Every row gives one point. Two turns around zero, p and q, are shown by what they do to some points. Where does a point land after both, in the order given? Backwards means that the second turn is done in reverse. Each puzzle has new turns, and all numbers are rounded.
In the rows, 128 means zero.

Turn p:
[ 90 108] => [159  98]
[121 107] => [150 128]
[153 153] => [ 96 144]
[124 115] => [142 128]
[151 157] => [ 93 141]
Turn q:
[146 133] => [145 135]
[ 87 126] => [ 87 121]
[115 149] => [113 147]
[161 141] => [159 145]
[131  92] => [135  93]
Where do these land?
p, then q: [145 134] => [115 141]
q, then p: [116 124] => [137 119]
q, then p: [145 111] => [136 151]
q, then p: [154 112] => [132 158]
p, then q: [ 80 159] => [120  71]

Turn p:
[129 155 176] => [133 183 124]
[133 130 120] => [125 122 121]
[155 113 105] => [139  98 106]
[113 115 103] => [118 101 143]
[155 110 146] => [162 131 114]
[ 84 145 118] => [ 91 132 159]
Turn q:
[125 152 160] => [151 152 106]
[108 143 147] => [132 157 117]
[135 158 106] => [112 114  96]
[118  91 107] => [107 119 165]
[128  93  97] => [104 105 161]
[153 131 151] => [161 121 122]
Where do these land?
q, then p: [139 153  94] => [122  94 154]
q, then p: [147  86 143] => [169 152 117]
p, then q backwards: [ 98 117 114] => [129  98 111]
q, then p: [105 107 140] => [123 161 125]
q, then p: [132 171 127] => [104  93 121]
p, then q: [147 134 150] => [122 110 105]

Turn p:
[118 172 138 165] => [141  85 124 166]
[110 104 120  96] => [134 169 119 115]
[151 157 103 137] => [116  93 103 119]
[136  97 125 139] => [101 142 144 127]
[125 111 154 103] => [147 151 150 113]
Turn q:
[121 138 137 115] => [114 124 141 131]
[108 113 135 129] => [124 106 117 135]
[117 147 141 143] => [140 116 150 137]
[106 113  70 125] => [127 150  87 171]
[120 129 144 132] => [129 112 136 126]
[111 138 137 114] => [111 118 140 138]
[214 119 133 137] => [152 172 126  57]
Where do these land?
q, then p: [142 138  91  89] => [154 108  96 160]
q, then p: [118 144 130 127] => [130 124 143 139]
p, then q: [107 108 125 142] => [148 120 147 143]
p, then q: [121 115 140 185] => [162  79 129 133]
q, then p: [152 135 153  98] => [169 150 126 127]

Turn p:
[109 152 149 100 101 120] => [101 103 126 113 122 165]
[101 135 147 127  98 152] => [110  90 135 149 126 145]
[112 106 100 153 137 148] => [142 139 150 163 115 108]
[115 139 125 145 170 119] => [136 148 165 116 146 118]
[115 110  96 120 108 137] => [126 136 125 155  93 133]
[158 102 105 146 113 100] => [172 139 101 123 105 117]
[169 179 155 104 131 114] => [116 134  96  90 174 160]
[145 102 147 130 166 133] => [123 135 127 115 144  80]
Turn q:
[129 163 142  99 118 153] => [122 136  81 138 113 110]
[151 162 131 172 148  76] => [ 87 157 166 154 172 117]
[134  78 132 133 116 140] => [169 116 153 121 110 134]
[118 166 119 121 113 157] => [122 121  81 149 131 133]
[127 117 128 132 160 147] => [115 125 139 130  99 147]
[124 103 102  92 114 120] => [154 133 116  85 132 141]
[113 107 140 147 127 101] => [128 109 161 118 142 115]
Where do these land?
p, then q: [127 156 121  81 142 129] => [102  99  88 126 119 134]
p, then q: [121 137 162 142 120 125] => [137 128 147 108 102 131]
p, then q: [130 111 120 192 143 113] => [135 182 160 141 127 102]
q, then p: [144 125 130  62 127 114] => [106 159 106 112 118 178]
q, then p: [128 131 130 151  97 134] => [154 137 126 125 139 103]
q, then p backwards: [157 116 109 181 146 148] => [ 90 160  92 147 114 151]
q, then p: [114 116 130  81 138 144] => [111 137 101 138  95 153]
p, then q: [104 133 122 134 111 116] => [152 122 125 140 114 117]

Turn p:
[113 127 128  81 100 125 106 183] => [150 132  81 147  70 132 114 139]
[ 98 167 124 145 140 120 134 102] => [116 157 144  91 143 106 111 134]
[115 173  98 141 176 117 146 104] => [133 140 130  86 180  90 106 133]
[146 100 138 168 149  95 123 113] => [146 128 159 120 153 135 179 128]
[ 98 146 103 130 123 125 164  99] => [ 94 140 119  92 141 105 118 104]
[131  97 156 135 139 126 126 115] => [134 122 147 123 133 164 145 122]
[135 106 130 191 155 146 125 119] => [117  94 173 113 152 130 157 155]
[154 128 148 114  84 144 115 136] => [116 135 132 179 101 140 122 125]
[144 126 150 114 136 154 136 155] => [126 114 111 150 132 156 114 150]
[135 108 117  90 106 135 100 128] => [147 114 123 151  94 131 115  99]
[138 129 117  99  98 124 134 154] => [126 131  92 156 106 121 126 119]
Turn q:
[141 126 140 151 131  85 140 120] => [ 98 109 144 100 103 131 134 129]
[116 131 162 152  83  92 137 144] => [129 138 159 109  82 164 149 146]
[143 145  98 101 157 155  79 126] => [150 100  77 150 164 110 136 121]
[173 146 134  99 132 132 134 110] => [136 107  99 100 139 136  92 125]
[ 99 110 110  98 131 127 123 133] => [114 154 109 156 137 136 136 113]
[116 128 132 131 136 152 116  98] => [144 132 119 141 116  97 117 119]
[ 92 154 101 120 141 144 130 139] => [122 144 113 163 146 115 133 161]
[143 113  90 129 125 157 127 125] => [140 144 122 117 166 106 134 116]
[129  99 185 172 117 109 165 157] => [119 122 210 116  98 156 123 123]
Where do these land?
p, then q backwards: [131 130 133 140 122  96 153 120] => [120 109  93 127 114 122 125 134]
q, then p: [132 126 119 132  60 151 149 131] => [134 150 107 171 150 123  81 143]
p, then q: [ 93 115 152  90 135 110  97 109] => [178 127  91 102 128 133 105 126]
p, then q: [123 131 101 153 142 112 119 125] => [ 99 118 126 119 123 154 116 120]
q, then p: [148 144 157 150 138 108  92 166] => [104  88 119 141 127 172 155 121]
p, then q backwards: [141 116 109 104 118 141 158 103] => [142  97 124 101 160 120 121 121]
p, then q: [104 113 151 147 149 163 152 161] => [139 157 140 169 168 148 135 115]
q, then p: [154 170 118 107 116 158  89  85] => [164 101 108 163 138  80 149  97]
q, then p: [133 152 123 114 164 135 123 152] => [143  92 134 109 130 131 150 148]
q, then p backwards: [122  83 118 143 136 106 149 127] => [120 126 128 148 100 126 143  84]

Turn p:
[122 128 110 151 143 101 134 109 109] => [153 109 130 143 122 117 145 105 108]
[146 135 124 128 136 203 131 118 110] => [ 89 149 121 142 129 137 183 149 155]
[145 126 106 122 104 110 116 121 116] => [136 125 132 116 157 100 131 114 129]
[112 103 129 106 143 144 129 130 150] => [111 128 154 134 110 143 112 128 152]
[127 146 216 105 115 122 134 105 115] => [ 90 105 106  82 137 182 121 138  85]
[118  97  96 129 141 111 111 188 140] => [178 140 148 152 135 126  92 136 167]
[ 89 113 149 153  84 105 177 136 122] => [128  68  76 135 117 121  93 130 129]
[122 144 100 146 129 152 103 117 131] => [124 162 119 145 125 115 148 105 137]
[136 147  97 106 151 103 121 149 145] => [148 154 164 143 134 108 107 138 111]
[163 142 153 132 133 130 123 106 142] => [120 141 129  88 115 130 148 135 108]
Turn q:
[ 94 146 104 141 144 132 110 122 119] => [124 110  94 118 127 118 154 146 143]
[116 111  95 149 150  93 175 143 153] => [147  96 164  91 151 157 161 138 117]
[142 113  94  99 152 138 125 102 133] => [136 135 146  92 101 108 121 144 152]
[113 160 134 101 101 109 165 155 147] => [157 151 143 162 133 164 156 148 112]
[145 164 164 103 104 155 110 163 100] => [101 171 116 189 138 126 109 139 134]
[ 82 129 151 117 125 158 111 157 118] => [118 121 117 179 134  96 158 125 137]
[152 128 151 123  83 145 125 104  94] => [114 134 116 158  96 130  79 126 106]
[128 109  95 144 117 124 145 144 164] => [150  98 154 119 134 158 136 121 150]
[154 142 122 155 154 126 160 107 125] => [ 97 132 134  87 121 156 131 129 112]
[135 117 107 147 150 108 102 109 136] => [137 116 111  84 139 119 119 120 140]
[130 105 155 147 151 119 104  99 157] => [135 130 118  97 130 108 129  74 123]
[144 112 164 111 105 129 104 130  91] => [121 140 122 160 132  97  84 123 108]
Where do these land?
q, then p backwards: [107 164 129 156 116 149 167 157 136] => [111 128 149 122 160 169 135 115  85]
q, then p: [118  97 108 112  99  97 159 156 131] => [154 122 125  94 128 163 155 162 147]
p, then q backwards: [130 157 151 111 166 136 141 108 104] => [115 147 144 139 127 123 184 136 114]
p, then q: [101 113  92 114 110 128 134 161 169] => [160 133  86 121 159 134 122  91 147]
p, then q backwards: [116 152 108 143 162 141 135 121 116] => [101 143 156 109 111 140 147 134 130]
q, then p: [107 108 146 102 113 129 140 110 110] => [153 105 103 112 154 122 133 124 121]
q, then p: [153  97  89 161 124 116  94 110 139] => [116 147 182  99 134 131 118 104 158]
p, then q: [120 144 156  85 132 157 109 121  85] => [ 82 117 132 131 114 103 182 131 134]
q, then p: [137 178 143 155 143  97  95  99 107] => [121 152 160 186 158  97 136 117 122]
p, then q: [120 119 158 131 126 108 112 109 133] => [128 135 129 132  94 104 113 135 135]
q, then p: [168  93 143 137 139 149 114 157 143] => [118 140 137 108  96 163 121  91 105]
p, then q: [158 112 112 128 107 129 135 127 162] => [174 153 132 134 144 130 129 127 121]

Turn p:
[117  92 119 180 137 139 106  44 159  96 149] => [ 96 145 190 145  70 131 149 100 108 182 159]
[135 165 122  87 131 152 131 110 136 148 110] => [128 100 117 118 161 148  87 116 109 143 129]
[106 134 155  96 111 181 127 156 130 128 121] => [129 125  74 108 144 116 129 122 101 151  94]
[145  99 113 133 130 100 123 141 133 142 150] => [127 117 147 153 109 111 129 150 140 103 120]
[157 122 134 160 150 172 127 149  93 139 129] => [127 180 134 102 116 133 102 143 121 119  89]
[138 116 154 113 147 105 133 121  95 130 114] => [157 137 124 122 119 122 116 104 124  91 141]
[138 115 147 139 133  88 125 138 131 116 175] => [109 138 145 150 124  84 147 124 143  96 136]
[ 94 150 123 165 138  69 131 123 151 134 147] => [134 117 176 130 152 108 168 130 169 132 157]
[116 126 136 144 149 138 183 134 127 111  96] => [154 154 104 109 117 133 114 116 171 153 139]
[127 129 128 137  93 158 136 156 113 163 114] => [154 143 109 137 147 144 129 155 117 139  86]
[135 114 108 119 146 106 111 121 143 140 120] => [130  94 151 129 110 134 122 130 134 115 130]
[170 126 123 141 106 159 102 124 142 123  96] => [104 133 126 139 115 181 123 118 117 132  92]
[111 168 127  92 102 141 152 128 113 113 148] => [118 132  87 131 173 117 120 138 111 140 158]
[103 137 104  85 120  85 106 146 126 108 123] => [124  78 106 119 137 128 156 144 127  97 162]
Turn q:
[127 156 151 159 100 161 146 127  98 149 135] => [111 129 147  92 126 152 151 114 106 158 162]
[143 157 104 134  92 166 133 155  75 124 150] => [ 99 136 132  88 158 185 124  97 120 154 122]
[141 140  91 116 151 120 156 125 125 137 114] => [105 121 125 124 127 130  93 153 159 132 131]
[152 129 124 105 166 128 150 162 106 144 109] => [109 146 112 113 131 149  96 152 144  92 152]
[112 108 138 124 143 111 131  97 170 116 169] => [150 116 131 174 110  99 114 141  94 142 111]
[125 133 161 135  96  83 100 105 157  93 138] => [152 146 163 174 127  91 152  92 125 133 113]
[ 94 162 141 167 106 131  94 137 123 123 139] => [108 136 144 102 127 105 168  94 101 139 109]
[144 130 119  97 148 155 131 135 147 135  99] => [123 103 113 130 105 150 116 134 153  96 134]
[138  92 142 130 154 100  95 101 163 122 142] => [160 114 141 172 135  95 134 153 112 102 110]
[123  98 125  89 163 108 111  95 131 146  92] => [131 118  98 167 127 115 147 175 163 102 132]
[141  96 105 110 134 113 139 139 151 159 116] => [143 103 100 135 145 112  98 139 147 113 146]
[ 88 139 153 147  85 133 125 141 113 100 152] => [136 161 127 115 120 127 154  84  97 163 115]
[138 122 109 152 127 156 153 144 104 116 109] => [139 133 133  79 127 155 117 138 143 139 126]
Where do these land?
p, then q: [153 163 124 112 146 110 108 117 130 125 150] => [136 153 117 145 109 121 148 144 101 122  99]
q, then p: [155 159 135 132 162 138 110 125 100 172 135] => [132 143  98  89 119  77 150 136 126 139 139]
q, then p: [140 110 123 174 141  99 126 125 131 130 103] => [118 109 116 133 135 109 125 102 158  88 124]
p, then q: [116 114 142 141 105 134 107 158 149 107 100] => [138 110 113 112 105 136 110 133 164 157 144]
p, then q: [ 95 129  87 100 138 186 143 103 134  82 153] => [ 86 118  62 130 182 114 131 113  99 146 133]
q, then p: [ 95 142  90  94  75 154 193 152 174 112 102] => [116  67 169 191 119 163 130 141  74 162 116]
q, then p backwards: [130 102 138 129 142 110 105 106 138 159 135] => [110 127 120 107 101 103 126 138 121 144 157]
p, then q backwards: [152 100 142 119 148 121 127 153 115 122 131] => [117 131 130 118 155 123 120 154 153 113 109]
p, then q: [145 127 121 108 140 142 100  87  93 129 129] => [117 155 127 134 148 167 165 126 110 137 113]
p, then q backwards: [119 146 153 125 157 128 127 122 124 138 137] => [134 132 123 157 112 111 125 153 135 130 129]
p, then q backwards: [ 79 126  92 121  81 129 153 169 135 111 130] => [ 90  84 116 113 135 132 129  82  97 164 106]
q, then p: [133 130 162 139 132  98 129 116 105 133 118] => [119 146 130 125 164 102 126 123 152 123 134]
p, then q backwards: [154 116 156 170 100 114 134 130 136 144 138] => [135 136 142 108 122  97 101 109 123  84 129]

Turn p:
[119 112 121 115  97 124 133 118 139 159 135 117] => [124 150 129 143 162 112 120 119 133 145 146 121]
[155 117 165 120 117 133 131 128 138 159 124 137] => [110 119 119 146 158 109 130 139 159 107 124 122]
[117 122 127 119 143 105 104 127 122 116 128 133] => [143 143 124 130 113 127 121 151 111 119 128 139]
[129 133 122 118 127 117 139 140 142 129 140 113] => [106 134 132 122 138 132 127 125 112 129 138 134]
[118 125 133 137 112 139 123 132 127 139 105 113] => [137 125 118 129 136 104 128 106 125 131 119 119]
[141 112 116 113 117 135 125 118 112 153 136 130] => [143 132 119 144 152 133 129 127 147 135 148 138]
[123 127 116 149 141 121 141 119 137 158 102 135] => [131  99 133 137 135 105 127 140 123 160 121 127]
[118 131 121 118 133 124 132 160 112 128 134 143] => [135 131 117 112 135 141 156 142 113 126 133 126]
[119 161 141 162 140 129 132 126 119 152 136 121] => [108 120 124 121 104 102 154 125 143 151 121 141]
[121 107 131 119 145 136 141 124 120 142 125 109] => [126 114 109 146 127 122 125 124 121 131 154 121]
[117 107 125 141 120 130 128 119 134  96 139 145] => [145 138 158 129 112 139 123 130 128 119 131 104]
[163 135 122 138 119 119 118 123 121  31 132 133] => [143 136 171 125  92 186 116 107 117  81  92 140]
[127 119 115 122 141 144 109 139 143 147 134 130] => [136 120 122 104 140 116 116 138 134 128 151 133]
[124 184 138 123 141 136 137 118 126  84 120 135] => [106 128 117 107  88 163 122 122 128 133  85 126]
Turn q:
[115 149 134 115 122 131 122 145 148 136 133 107] => [125 112 124 136 118 145 154 114 148 121 126 118]
[125 124 142 102 154 128 149 113 136 106 132 151] => [117 159 103 161 124 110 120 140 131 122 132 131]
[136 154 114 104 123 136 108 124 136 117 141 148] => [136 139 107 139 149 129 123  96 134 127 122 106]
[116 135 134 146 144 155 120 130 132 158 130 139] => [151 124 149 141 138 145 121 135 149 128 152 131]
[126 120 126 130 120 115 103 153 123 115 135 148] => [126 122 119 133 141 134 131 109 108 160 130 136]
[149 112 129 144 101 118 115 141 141 114 108 118] => [120 116 143 119 137 137 140 125 100 132  93 140]
[141 117 118 134 138 125 136 150 119  73 143 115] => [138 155 114 126  93 124 140 116  89 145 113 132]
[134 103  95 130  89 128 160 143 128 130 119 101] => [116 120 145  95 122 123 158 152  96 124 117  96]
[114 145 127 134 158 112 123 127 123 117 109 120] => [142 134 121 124 118 108 141 121 148 131 128 157]
[120 115 145 129 111 138 163 105 108 121 130 142] => [111 128 143 142 116  99 103 146 113 119 138 114]
[120 105 131 129 129 127  99 105 105 161 107 114] => [112 121 152  97 140 132 105 140 161 146 125 140]
[125 136 126 132 132 123 136 106 142 145 147 129] => [139 115 111 130 129 132 114 143 140 112 132 119]
[143 147 142 135 146 128 128 121 123 171 130 133] => [133 122 132 121 141 146 112 128 148  99 155 145]
Where do these land?
p, then q: [149  99 132 161 113 162 133 114 139 116 129 119] => [118 119 119 144 111 142 100 148 129 124  84 141]
q, then p backwards: [146 112 161 137 154 149 161 135 113 150 132 145] => [137  98 123 108 146  97 119 117 138 114 170 119]
p, then q: [109 129 118 148 122 127 104 126 111 122 138 138] => [113 122 123 128 139 132 127 114 114  94 127 123]
p, then q backwards: [145 136 124 134 140 146 159 128 113 120 147 130] => [117 133 145 121 122 127 116 156 135 150 137 108]
p, then q backwards: [112 123 130 124 108 131 116 107 134 119 156 130] => [130 127 126 113 150 160 129 122 109 127 129 126]
q, then p: [142 131 134 122 158 119 142 102 140 105 130  96] => [140 137 140 106 150 145 121 115 114 133  86 124]
p, then q: [121 128 115 101 127 101 113 167 137 154 118 110] => [135 155 101 109 131 107 127 111 130 142 169 140]
q, then p: [ 97 131 120 124 124 114 118 145 123 136 108 127] => [108 123 135 145 142 122 129 149 123 140 147 114]
p, then q: [142 134 152 137 112 131 126 125 116 110 135 131] => [134 125 137 147 123 110 135 131 125 115 104 127]
q, then p: [126 133 108 122 120 108 103 125 115 151 118 144] => [123 122 116 132 125 132 105 160 123 133 155 135]
p, then q: [144 144 146 144 147 126 152 123 151 116 149 142] => [108 109 145 160 114 128 146 139 135 150 126 120]
p, then q: [112 140 117 106 125 140  94 148 125 147 106 138] => [126 160 103 100 154 130 146 116 132 121 132 127]
p, then q: [125 109 116 125 114 127 123 116 130  96 127 141] => [128 136 148 131 118 145 116 104 129 114 111 135]
q, then p: [122 143 120 106 127 113 148 132 143 150  99 102] => [103 126 139 127 130 151 120 130  94 128 131  94]

Turn p:
[105 154 163 122 127  85 153 134 122 138 128 108 108 135] => [169 163 139 129 106 118 146  91 118 134 112 134 126 111]
[140 130  88  91 123 112 174 132 114 142 146 147 102 149] => [158 127 125 114  92 165 120 141 145 112 136 117 169  93]
[125 151  88 162 124 140 118 122 101 112 134 130 127 110] => [120  91 148 142 130 117 105 147 144 130 113 117 103 102]
[ 88  96 115 171 145 142 108 133 118 123 169 138 137 130] => [120 109 117 142 150 147  88 109 164 160 110 110 105 151]
[ 75  68 101 118 160 118  97 103 127 153  92  75 121 111] => [119 149 133 209 133 124 163 143 161 152 106  96 152 179]
[138 129 139  97 138 134 119 140 128  97 131 128 129 123] => [128 136 120 125 141 122 116 127 110  89 124 123 136 138]
[152 118 140 137 169 113 137 129 142 127 137 141 125 146] => [110 141 124 101 126 147 131 112 148 116 106 153 139 137]
[141 165 122 164  92 154 157 148  79 136 122 105 136 157] => [123 102 162 139  74 114  93 112 116 140 164 145 105  96]
[147 115 144 110  94  91 137 141 123 132  97 132 118 129] => [148 164 102 133 108 115 141 149 117 124 144 155 133 113]
[126 117 159 124 137 137 134  87 137 108 116 135 127 132] => [120 140 131 105 149  91 134 118 139 131 132 128 153 143]
[150 133 152 121 107 125 137 159 133 158 141 145 163  80] => [133 161 134 101 137 158 130 154  95 132 154 128  81 128]
[149 129 155 124 114 130  86 100 119 134 136 129 134 136] => [104 135 117 135 165 114 142 109 131 122 158 136 122 110]
[123 113 114  98 152  96 112 106 159  92 151 147 167 144] => [ 95 146  87 111 159 139 119 126 116 126  87 101 165 120]
[131 115 118 149 112 184 122 128 193 151 121  91  83  94] => [156  73 164 145 161 141 163 154 112 151 142 161 137 181]
[130 188 123 132 125 160 129 158 124 117  98 169 143 144] => [116  82 116  89  87 106 130 127 103 103 133 115  94 119]
Turn q:
[116 131 107  89 170 152 151 130 111 121 141 121 118 143] => [170 144 141 127 146 141 124 105 140  92 100 110 134 130]
[126 151 141 186 122 134 126 132 168 178 178 125 163 105] => [ 99 121 101 151 128 189 162 161 108 151 173  94 123 111]
[157 145 144 165 119 162 120 103 138 142 145 104 178 100] => [ 82 142 116 132 148 137 134 132 126 157 168  71 133 107]
[115  81 121 136 112 106 122 138 143  87 110 135 111  81] => [114 126 131  86  96 105 153 110 133 117 153 179 138 116]
[110  97 127 144 107 143  65 153 129 100  83  82 107  95] => [ 85 120 123  84 120  69 148 130 130  87 168 140 120 172]
[139 116 132 120 134  92 146 140 107 117 148 131 140 175] => [160  96 126 146 111 124 133 107 137 155  91 121 125 130]
[112 150 142 108 147 109 153 134  78 139 100 128 134 143] => [155 165 135 148 119 121 120 131 155 146  91 128 124 163]
[165 122 113 131  91  94 103 153 132 100 119 100  90  80] => [107 109 141 101 102 110 112  88 122 131 186 164  95 150]
[136 149 102 140 135 128 153 123 136 131 120 146 141 154] => [138 131 108 159 128 142 106 121 118 132 117 127 157 122]
[131 127 133  85 123 118 128 148 139 127 115 143 141 137] => [121 135 143 147 110 117 126 118 117 115  96 138 108 118]
[155 135 154 184 145 166 122 128 167 156 147 142 133 117] => [ 84 105 137 151 153 170 141 158 133 131 165 108 156 111]
[106  98 134 136  77 155 116 150 123 107 122 140  96 106] => [ 95 116 139  62 110 127 128 140 112 115 124 152 136 145]
[ 99 146 119 117 133 125 106 114 119 110 137 168 123 140] => [132 132  99 120 159 134 127 131 128 123  93 160 120 122]
[109 148 113 108 131 120 153  98 126 154 124 126 135 168] => [174 146 115 152 134 125 108 149 107 134 104 114 131 122]
[148  98 120 108 148 123 130 113 107 155 133 144 120 138] => [152 116 138 130 119 128 105 141 166 120 116 122 119 102]
[124 153 147  91 156 119 156  92 125 125 127 114 117 166] => [181 145 155 155 164 112 122 127 119 141 103 121 128 126]
Where do these land?
p, then q: [131 121 118 129  71 140 173  91 112 102 142 173 114 126] => [108 116 132 147 103 137 143 103 141 108 146 118  52  94]
q, then p backwards: [135 132 147 115 150 124 148  88 120 178 178 189 121 138] => [138 124  68 153 111  84 135 129 125 146 182 136 111  86]
q, then p: [125 132 137 135  95  84 160 145 110 121 150  94 132 130] => [133 133 138 136 114 144 143 120 142 142 188 143 148  97]
q, then p backwards: [132 112 184 118 106 102 147 105 135 157 114  68 132 134] => [ 92 146 131 135  91 147 160 106 115 150  84 106 143  82]
p, then q backwards: [162 105 108 139 128 154 139  96 117 147 140 135 116 129] => [153 111 146 163 147 141 126 119 125 139 125 144 100 104]
p, then q backwards: [122 167 110 117 153 146  85 142 115 131 126 121 156 130] => [147 130 129 109 123 152  96 167 154 136 148 117 156 139]
p, then q: [144 123 138 112 154  83 110 132 107 131 114 141 106 114] => [119 147 130 143 140 138 119  93 100 127 142 162 156 136]
p, then q: [117 134 107 134  94 116 139 116 125 143 130 148 112 168] => [118 135 118 114  95 142 116 132 123 124 157 113 113  89]
p, then q backwards: [145 124 163 125 133 116 141 153 107 162  81 134 117 132] => [ 98 114 122 119 132  91 128 153 129 138 104 112 129  80]
p, then q backwards: [ 95 140 145 142 139 134 110 119 138 133 116  99 147 109] => [133 152 166 110 123 122 122 140 126 113 127 101 145 143]
q, then p: [132 116 135 157 172 122  94 127 111 110 147 116 161 140] => [125 129 150 125 121 153 135 146 132 163  90 137 171 146]
q, then p: [121 124 134  99 109 160 131 171 156  82 128 129  57 115] => [125 162  94  94 140  74  99  95 149  92 154 100 150 139]
p, then q: [119 158  85 165 135 158 125 138 164  93  98 120 144 104] => [133 109 146 117  72  89 141 155 160 116 102 144 133 161]
p, then q: [146 121 113 130 112 158 101 123 170 123 152 135 157 134] => [150 131 113 111 124 135 147 139 166  88 102 105 132 126]
p, then q: [126 130 122  90 142 117 137 155 137 120  98 108 131 158] => [116 138  96 110 116 111 109 111 112 160 109 116 145 141]
p, then q: [ 96 111 100 141 154 134 107 147 123 115 134 138 146  87] => [132 103 137 142 130 100 130 140 124  90 143 128 145 176]
